Each row is a point. To make a cloud, some directions were put in groups of two or more. Within a group, all points are equally far from the middle, so they leave a hole (a ring in 2 directions, a hollow ball in 3). The other directions are filled evenly. Then the cloud was stretched, turned, moved and blurred a little. How many holes are there, and how many directions does each take, smallest first?
In the rows, zero is written as 128.

Cloud (21 x 3)
[[ 88 147 133]
 [166  87 151]
 [185 181 123]
 [129 105 152]
 [125 118 136]
 [161 140  92]
 [123 144  89]
 [161 177 120]
 [186 173 124]
 [137 122 121]
 [163 109 160]
 [122  96 166]
 [127 157  91]
 [146 115 154]
 [151 108 175]
 [155 112 132]
 [ 98 147 118]
 [158  93 126]
 [171 107 134]
 [135 168 155]
 [149 107 156]]
Holes: 0

Cloud (29 x 4)
[[184 133 123 104]
 [145  89 162 110]
 [161 110 132  59]
 [187 131 100 154]
 [125 130 136 150]
 [190  89 120  74]
 [164 111 130 107]
 [140  83 106  86]
 [147 152 114  76]
 [134 118  90  87]
 [162 131 112 143]
 [154 154  90 150]
 [157 147 105 106]
 [148 152  99 156]
 [100 121 161  96]
 [143 158 128 137]
 [ 95 159 143 142]
 [166 149 137  87]
 [165 100 109 161]
 [153 106 124  78]
 [119 167 127 127]
 [103 118 141  77]
 [133 147 172 124]
 [139 114 111 133]
 [132 105 170  90]
 [130 100 134 162]
 [143 148 146  83]
 [183 142 130 138]
 [146  93 140 147]]
Holes: 0

Cloud (50 x 6)
[[ 94 183 171 119 134  88]
 [155 135  92 141 106 131]
 [151 128 109 200 116 127]
 [133 125 164 146  95  68]
 [159 173 136 123 112 121]
 [125 174 112 114 150 105]
 [117 141 203 128 167 115]
 [ 96 162 180 132 105  71]
 [101 138 137  97 117 140]
 [123 124 190 162 113 121]
 [122 126 161 183 103  82]
 [148 150 160 110  72 120]
 [137 107 108 113 104 144]
 [154 138 134 176 167  74]
 [140 179 142 140 153  96]
 [182 105 106 127 156  98]
 [128 167 176 117 154 126]
 [160 178 140 150 108 129]
 [ 89 153 133  62 128 124]
 [120 127 140  97  83 102]
 [121 116 136 110  89 146]
 [ 68 170 123  99 135  75]
 [136  96 100 140 137 114]
 [179 117 132 102 154 108]
 [163  95 120 154  89 126]
 [146 127 131 122  89  85]
 [ 79 159 124 148 135 132]
 [118 153 119 182 124 117]
 [138 141 131 115  86  84]
 [106 144 169 156 132  58]
 [157 170 134 143 120  96]
 [150 154 180 140 115 112]
 [133 168 136 174 145 115]
 [171 140 149 154 126 131]
 [178 102 117 156 114 153]
 [137 148 158  84 131 127]
 [165 112 141 121 105 104]
 [121 121 149 148 117  96]
 [106 108 112 166 154  91]
 [153 142 132  99  66 105]
 [ 89 146 152  85  78 118]
 [150 161 164 145  81 119]
 [147 142 164 153 130 101]
 [168 134  88 138  74 119]
 [157 142 103 111  98 118]
 [133 117 120 173 106 114]
 [133 133 115  97 142 123]
 [115 109  89 141 171 139]
 [127 122 161 140  89  98]
 [139 148 120 129 126  72]]
Holes: 0
